Each row is a point. A path goes straight from each point to the next, and from the last back to the first. The post is the endless flat space through its rows: a point in 2 columns, a line in 3, a plane in 4, and so on, so that a path can go around it. How many times does the path go around the post? Going back the other way cancels.

Post (1 x 2):
[[-22   9]]
Path (18 x 2):
[[-38  41]
 [ 23  33]
 [  1  -1]
 [-40 -43]
 [-41   6]
 [-18  38]
 [  6  17]
 [ 16 -19]
 [-20 -16]
 [ 12  -7]
 [  5  42]
 [-46  33]
 [-53  28]
 [-60  12]
 [-52 -27]
 [ 12 -20]
 [ 25  36]
 [-43  52]]
Times around: 0

Post (7 x 8):
[[ -8 -36  -9  50  -5 -31  16  -3]
 [-22 -20  -8  -4   0 -27 -13  11]
 [  2   7 -10   1  18  -3  -5 -34]
 [  9  11 -36  -1  -6  31  -9 -27]
 [-11  16 -13 -30  10  15   9   8]
 [ -2  -9   2 -28 -35  11  45  15]
 [ 35  30   1   2  35  -6  -5  -9]]
Path (28 x 8):
[[-15 -24 -58   8 -17  -1 -25 -40]
 [-25 -28 -20   2  19 -42 -43  15]
 [ 35   5  -9  11  20   8 -39 -18]
 [ 12   1  -2  10   5  11  11  17]
 [-17  22  19 -21   6  -3   3 -21]
 [-29  29  -4 -37  26  -7   3 -12]
 [ 14  -2 -13 -14 -31  27  46 -33]
 [ -9  13   3 -58  43  -2  14   9]
 [ 11   7 -36  -4  38  -6 -48 -27]
 [  0  -3 -14   4  52   0 -36 -18]
 [ 29  25  -2  -3   8  33  20 -21]
 [ -3  -3   1   2 -15  11  -7 -11]
 [ -2  17  -8  -4 -14  21  33 -13]
 [ 33  14 -36  27 -31  21  35 -32]
 [ 14 -29 -24  11 -21  -1  46 -34]
 [ -1   9  -6 -50  10   2 -32 -26]
 [ 21   1 -17  35  15   2 -26   5]
 [-27  13  -3  14  14  -3   1 -23]
 [  3  33 -13  -3 -18  46  29 -13]
 [-36 -14  -5 -26 -21 -12  -9   6]
 [ 32  30 -19  -3  -3  21  22 -35]
 [ 23 -11 -41  32 -30  -3  13 -40]
 [-18  10  -8 -27   5  -9  -7  -3]
 [-49 -44 -23 -47 -47  -8  42  -9]
 [ 17   1  -3 -12  22 -17 -22  13]
 [ -6 -16  -4 -12 -11   5  -1 -10]
 [  7  25  60 -39  -8   1  58  -8]
 [ 13  11 -21   7 -19   4  13  -5]]
Times around: 4
